Each point is reached from the start by the listed moves, each made 0, 1 or 2 times, or once backwards (-1), plus a little noise. Is the number of moves made odd or even? Then give how often each move was made.

Moves:
(1): [-16  -6  -8  19 -18]
(2): [-10 -12 -31  24  20]
(3): [  2  18 -18   5  -2]
Start: [ -6 -13 -46 -20 -20]
Points:
[-25 -37 -36  -6 -35] -> even (1, 0, -1)
[ -60  -68 -105   61  -12] -> odd (2, 2, -1)
[ -32  -14 -103   26  -21] -> odd (1, 1, 1)
[  8  -7 -34 -39  -3] -> odd (-1, 0, 0)

Moves:
(1): [ 19   9  14   5  -4  -4 -11   4]
(2): [ 13   2 -11  -7   9   0  -3  -3]
(3): [ -9   7   0   5   4 -11  14 -10]
(4): [-24   8   5  32 -16   3  10 -20]
(5): [ -2  22  12 -12   1   0  -2  -7]
(6): [-16  -3   6  26   1 -18  -4 -12]
(7): [ -9   3  13   6  -2  -7   6 -17]
(8): [-23 -22 -31   8 -20  -3   9   3]
Start: [ 8 -5 14  1 -2  9 -5 10]
Points:
[-89 -25  -4 118 -50 -58  27 -68] -> even (1, 1, 1, 1, 0, 2, 2, 2)
[-79  28  75  95  15 -52  36 -93] -> odd (-1, 0, 2, 1, 0, 2, 2, -1)
[-121    4    5  113  -36  -40   43  -88] -> even (-1, 1, 1, 2, 1, 2, 1, 1)

Moves:
(1): [  2   8   4 -10   6 -15   4   8  -3   8   8  -1]
(2): [  0  10  16   5  -1  -4  -3  -4   1   5   0 -12]
(3): [ 4 11 -5 -7  6 18  6 -4  2 -3 -6  9]
(4): [ 9 -6 -1  9 -4  4  6 -5 -5 -8 -6 -5]
(5): [ 7 16 -3 14  0  0 -4 -6  2 -3  3 -1]
(6): [  3 -11   3   2  12  15  20   1 -35  -7 -10 -12]
(7): [ 2  4 -3  5 -1 -7 -5  4 -9 -8 -5  3]
(8): [ 10  -4   1  -6 -14   2  -4   5  -3   8   0  15]
(9): [ -2   6 -10   0  -1  -9  -5 -17  -9   2 -12  14]
(10): [-3  6  5  0  4  0 13 -2 10 -1 -2 18]
(11): [  4   0  -7  -7 -18   8 -10  -2   2  -8   4   8]
(12): [ 10   6  -5  -5   8 -18  -9   3  -2 -19   7  19]
Start: [ 4 -3 11  1 -4  0 -8  1  2 -1  2 -2]
Points:
[  47  -23   57   -2   14  -58   11   40 -121    0   -9  -35] -> even (2, 2, -1, 1, -1, 2, 2, 2, 0, -1, -1, 1)
[ -1 -18  45  -5  53  27  63   9 -84  17 -24 -93] -> even (2, 1, 1, 1, -1, 2, 0, -1, 0, -1, -1, -1)
[ 70   4  23  58  -7 -35 -35  21 -62 -50   3  -7] -> even (-1, 1, -1, 1, 2, 1, 2, 2, -1, -1, -1, 2)
[ 30 -22 -10  -9 -29  71  26 -21 -59 -13 -55  17] -> odd (0, 0, 2, 2, -1, 1, 1, 1, 1, 0, 1, -1)
[ 32   8 -52 -29   8 -29 -18 -16 -76 -86 -28  74] -> odd (1, -1, 1, 1, -1, 1, 2, -1, 2, 0, 2, 2)
